Each row is a point. Each copy is the shape, with its points in the same order, turned, moved and blurred by noise. Say if it was mirrored as well.

Shape:
[[-32 -26]
 [-13  60]
 [-30 -57]
 [  3   9]
 [ 32 -21]]
Copy 1, 5 rows:
[[-49  -7]
 [  4  64]
 [-62 -36]
 [  0  10]
 [ 11 -30]]
Copy 1 is: only turned
Copy 2 (5 x 2):
[[-42  12]
 [ 51  34]
 [-68   6]
 [  5   2]
 [-13 -43]]
Copy 2 is: only turned
Copy 3:
[[ -6 -39]
 [-65  27]
 [ 20 -55]
 [-13   8]
 [ 26  16]]
Copy 3 is: only turned

Shape (7 x 3):
[[ 13  15 -24]
 [-63  -9  30]
 [ -5  31  12]
 [ 41  14  41]
 [-16  41  39]
 [-31  50 -51]
 [ 15  50  19]]
Copy 1:
[[-11  -6  -9]
 [-33  74  52]
 [ -5  38  -5]
 [ 54  30  -4]
 [  0  73 -15]
 [-71  -1 -29]
 [ 11  41 -29]]
Copy 1 is: only turned
Copy 2 (7 x 3):
[[ 18 -20 -27]
 [-61  16   8]
 [ -9  27 -29]
 [ 32  54  -7]
 [-17  42 -38]
 [-16 -35 -63]
 [ 11  44 -47]]
Copy 2 is: only turned
Copy 3:
[[  9   3 -40]
 [-40  -6  54]
 [ 14  25   4]
 [ 58  -7   6]
 [ 18  36  32]
 [-40  47 -43]
 [ 38  38  -3]]
Copy 3 is: only turned
Copy 4:
[[-22   6  -4]
 [ 12 -34  79]
 [ -9  22  30]
 [ 37  43   2]
 [  2  32  54]
 [-77  -3  22]
 [-11  49  26]]
Copy 4 is: only turned

Shape (8 x 3):
[[  17   54   42]
 [  -4    3  -53]
 [  12   -4   28]
 [  -4   -9   34]
 [  -5   24   21]
 [  31    9 -107]
 [  26  -10   33]
 [   1   15   29]]
Copy 1, 8 rows:
[[  55   30   -5]
 [ -56   19    2]
 [  19   -5   32]
 [  20  -21   26]
 [  22    4   -6]
 [-102   66   18]
 [  25   -4   43]
 [  27    1   10]]
Copy 1 is: mirrored
Copy 2, 8 rows:
[[  55   45   -8]
 [  34  -53   34]
 [   7   15   -3]
 [  -5   22    9]
 [  31   22   18]
 [  62 -109   22]
 [   0   12  -20]
 [  20   25    7]]
Copy 2 is: mirrored
Copy 3:
[[-20  49   7]
 [ 39 -30 -12]
 [-31  -9  17]
 [-32  -8  38]
 [ -7  21  22]
 [ 69 -49 -70]
 [-48 -19  11]
 [-20  11  35]]
Copy 3 is: mirrored
Copy 4:
[[ 41 -50 -35]
 [-24  31  -9]
 [  9 -35  17]
 [ -2 -55  16]
 [  6 -37 -18]
 [-12  95   1]
 [ 29 -44  31]
 [  8 -46 -13]]
Copy 4 is: mirrored

Shape, 8 rows:
[[-23  13  44 -59]
 [ 34  15 -38  15]
 [-32  37 -26 -53]
 [-15  37  20 -37]
 [-29 -35  79  10]
 [-17 -15  14 -10]
 [  4   1  -9  14]
 [-24  11  53  39]]
Copy 1, 8 rows:
[[ 39  57  48  -9]
 [ 26   1 -55 -24]
 [  3  79  -5 -25]
 [ 40  64   4  -7]
 [ 28 -10  66  56]
 [  3  15  19   9]
 [  7   6 -22   3]
 [ 25  16   9  65]]
Copy 1 is: only turned
Copy 2, 8 rows:
[[ -8 -46  36 -56]
 [ 42 -15 -19  37]
 [ 46 -47 -20 -50]
 [ 21 -33  23 -41]
 [-80   3  29 -21]
 [-23 -29  -3 -13]
 [  1  -4  -8   9]
 [-26  36  22 -22]]
Copy 2 is: only turned
Copy 3, 8 rows:
[[ 42 -69 -14 -20]
 [-32  27  -5  14]
 [-38 -67  -5 -22]
 [  6 -58   5  -3]
 [ 91  -8  13 -42]
 [ 24 -13   0 -34]
 [ -3  13   8 -11]
 [ 57  -7  51  -7]]
Copy 3 is: mirrored
Copy 4:
[[-91 -17  20  24]
 [  6  37  38  -5]
 [-78  44  15 -16]
 [-71  17  17  29]
 [-41 -56 -31  72]
 [-37  -9 -15  14]
 [ -6  21  13  16]
 [-20   6 -20  70]]
Copy 4 is: only turned

Shape, 9 rows:
[[ -6 -37  33   9 -36  20]
 [ 54 -13 -24 -33 -40 -33]
 [  1  17   4  31  18  21]
 [ 22  15  -5  -6 -31 -60]
 [-12  -9  -6  10 -18 -61]
 [ -8 -47  12 -62 -29   8]
 [-12  -8  18 -65  30  33]
 [ -6 -20  49 -66  41 -22]
 [ 40  43  -7 -66 -29  33]]
Copy 1 (9 x 6):
[[-42  26  31 -33 -41   8]
 [ 32 -25  -4 -73 -34   2]
 [  3  25  19  28 -10   0]
 [ 35 -23  11 -44 -41 -44]
 [ -8 -28  -1 -22 -31 -59]
 [-29  42  -8 -85  -9  -3]
 [  0  73  -5 -41  31  -4]
 [ -5  41  21 -60  52 -44]
 [ 69  63   2 -60 -31  16]]
Copy 1 is: only turned
Copy 2 (9 x 6):
[[-23 -37   8 -22 -10  18]
 [ 29 -43 -10   7  55 -35]
 [-14  36   3  -7  -8  -2]
 [ 30 -18  13 -25  37 -62]
 [ 30 -25  25 -18 -12 -62]
 [ 30 -68 -40 -25  -2  22]
 [ 39   4 -52 -35  -2  43]
 [ 83 -11 -10 -51   2  34]
 [  2   0 -72 -41  76  -2]]
Copy 2 is: mirrored

Shape (11 x 8):
[[-40  23 -18 -11 -10 -14 -40  18]
 [ 48 -24 -35  30  15 -22 -17  27]
 [ 17 -43  32  92  35 -33  37 -40]
 [ 31 -29  -6  21  17 -20  11  20]
 [ 75 -44  21  42 -11 -62  46 -31]
 [  7  20 -57   4 -25  52 -34  12]
 [-49 -15  17  -5  53 -18  52 -66]
 [-33 -41 -29 -32  12   9 -23  -5]
 [ 35   7 -13 -24  21   3  16  45]
 [  6 -23  38 -10  13  11 -24  -3]
 [-51 -10 -32 -30 -39  44 -24  63]]
Copy 1:
[[ -31    1  -11  -28   -4  -32  -39   33]
 [ -32  -32    8   50  -48  -21   20   35]
 [  38    8    9   82  -15   -7   41  -59]
 [ -21  -37  -10   44  -25  -16   26    5]
 [  48  -40  -10   64  -13  -13   87    0]
 [ -65    2   29  -35  -36   24    0   44]
 [  53  -33  -22    4    0   23  -38  -66]
 [ -30  -58   25  -18   -3  -13  -39    0]
 [ -55  -49  -49   18  -26    9    9   28]
 [ -30  -26    1   25   40    3   -7    5]
 [-101  -25    2  -65   -3  -27  -16   11]]
Copy 1 is: only turned
Copy 2 (11 x 8):
[[  0 -16 -31 -16   0 -25 -17 -54]
 [ 12 -30  -9  13 -34  63 -43  -3]
 [ 67  -4  73 -18 -38  72  34   2]
 [ 19 -29  28  17 -16  47 -28 -11]
 [ 36 -22  95  -2 -72  45 -35  25]
 [-14 -30 -60 -16  20  -4 -24  26]
 [ 43   8  58  42 -12 -24  69 -22]
 [-34 -37 -13  27  -5  -4  24 -31]
 [ 21 -41   6  45  18  11 -56 -11]
 [ 20 -78  20   0  -3   2   8 -25]
 [-58 -34 -33 -12  64 -13 -26 -39]]
Copy 2 is: only turned
Copy 3, 11 rows:
[[   0  -34    5  -39  -24  -31   19   -6]
 [  -4  -15  -58   52  -25    1   38  -21]
 [ -34   29 -109    8   35   41  -35  -34]
 [   3   -6  -47   39   -5   20    6  -18]
 [   2   50  -83   72   43   -4  -25  -12]
 [ -34  -43   12    3    8  -12   84   -8]
 [ -17   66   -7  -46    9   50  -38  -41]
 [  32    5    3  -32  -12   18   48  -28]
 [   0  -22    9   50  -26   24   10    4]
 [  16    1  -32  -17    4   28   18   33]
 [  34  -85   37  -26    7    1   51  -17]]
Copy 3 is: mirrored
